Each row is a point. Two turns around zero, p and q, are shown by what they do to some points. Write where each new point lands after one turn and then the other. Backwards means that the second turn is done in reverse. Each puzzle has new turns, and all numbers are rounded.
In the rows, zero is written as 128.

Turn p:
[142 173] -> [ 90 156]
[123 151] -> [105 131]
[115 121] -> [130 113]
[132  66] -> [188 112]
Turn q:
[166 119] -> [167 124]
[ 71 132] -> [ 71 125]
[153 145] -> [151 148]
[ 89 117] -> [ 91 112]
[161 127] -> [161 131]
Where do these land?
q, then p: [141  83] -> [175 132]
q, then p: [159 158] -> [105 164]
q, then p: [158 152] -> [111 162]
q, then p: [ 88 135] -> [113  90]
q, then p backwards: [ 94 111] -> [ 98 151]

Turn p:
[129 157 131] -> [153 129 144]
[ 87 176 169] -> [145 162 193]
[133 101 159] -> [ 92 113 142]
[108 136 113] -> [137 152 122]
[142 105  75] -> [133 125  69]
[169  93 121] -> [109  87  99]
Turn q:
[146 106 155] -> [109 122 162]
[167 155  80] -> [ 94 113  72]
[ 71 118 122] -> [172 166 131]
[128 134 155] -> [137 110 147]
Where do these land?
q, then p: [135 192 131] -> [101 110  72]
p, then q backwards: [135 100  94] -> [138 149  90]
q, then p: [119 148 105] -> [144 125 101]
p, then q: [103  68 156] -> [194 154 126]
q, then p: [156 161 129] -> [100 138  96]
p, then q: [121 100 152] -> [161 143 138]

Turn p:
[ 92 129 178] -> [137 169 173]
[ 97 112 119] -> [130 161 113]
[122 159 116] -> [160 118 123]
[106 154 133] -> [160 137 137]
[192 104 138] -> [ 76  84 138]
[159 109  85] -> [104 101  85]
Turn q:
[153  94 102] -> [175 116 136]
[162 172 155] -> [99 96 84]
[149 175 162] -> [ 88 106  86]
[ 99 103  89] -> [147 140 178]
[109 101 135] -> [140 159 135]
[ 96 123 124] -> [119 150 150]
Where do these land?
p, then q: [109 116 156] -> [ 96 129 112]
q, then p backwards: [133 162 136] -> [156 108 119]
q, then p backwards: [124 173 117] -> [170 110 138]
p, then q backwards: [162 140 117] -> [154 151 113]
p, then q: [113  49 115] -> [ 72 127 187]

Turn p:
[118 154  71  90] -> [146 200 132 125]
[155  92 141 144] -> [137  91 102 111]
[111 176 124 163] -> [117 131 189 122]
[106  88 161 148] -> [139  79 120 159]
[149 130 143  95] -> [101 140  98 125]
Turn q:
[118 156 115 126] -> [148 103 132 124]
[122 101  58 151] -> [151 154 196 108]
[ 95 130 144 122] -> [137 121 122 163]
[196 135 117 107] -> [ 87 116 125  70]
[145 123 190 154] -> [121 158  66 132]
[ 93 123 145 109] -> [125 118 127 170]
Where do these land?
p, then q backwards: [104 150 115 154] -> [111 114  90 127]
q, then p backwards: [105 149 118  78] -> [110 118 172 162]
q, then p: [105 134 108 164] -> [100 121 117  91]
p, then q: [161  89 201 134] -> [124 170 199 161]
q, then p backwards: [153 159  96 111] -> [158 129 135 172]
q, then p: [140  88 130 127] -> [110 137 159 147]

Turn p:
[ 97 119 152 171] -> [122 130 120 186]
[ 96 115 122  68] -> [ 85  98 166 101]
[170 140 154 130] -> [172 149 143 122]
[129 148 158 148] -> [140 157 138 153]
[110 128  50 123] -> [ 85 111  75  90]
[165 117 132 129] -> [165 122 127 116]
Turn q:
[119 148  87 173] -> [173 109 129 170]
[137  77 162  85] -> [ 83 134 154  74]
[110 125 136  97] -> [126 157 131 105]
[171 135 125 110] -> [ 88 134 132 152]
[104 156 131 174] -> [170 107  93 139]
Where do these land?
p, then q backwards: [158 124 159 135] -> [100 129  96 138]
q, then p backwards: [123 130  93 144] -> [137 114 161 139]
p, then q: [164 106 175  73] -> [ 58 115 108  88]
p, then q: [ 74 136 109 142] -> [187 129 130 119]
q, then p: [ 86  99 113 130] -> [162 133 163 108]
p, then q: [163 174 118 145] -> [117 162 111 174]
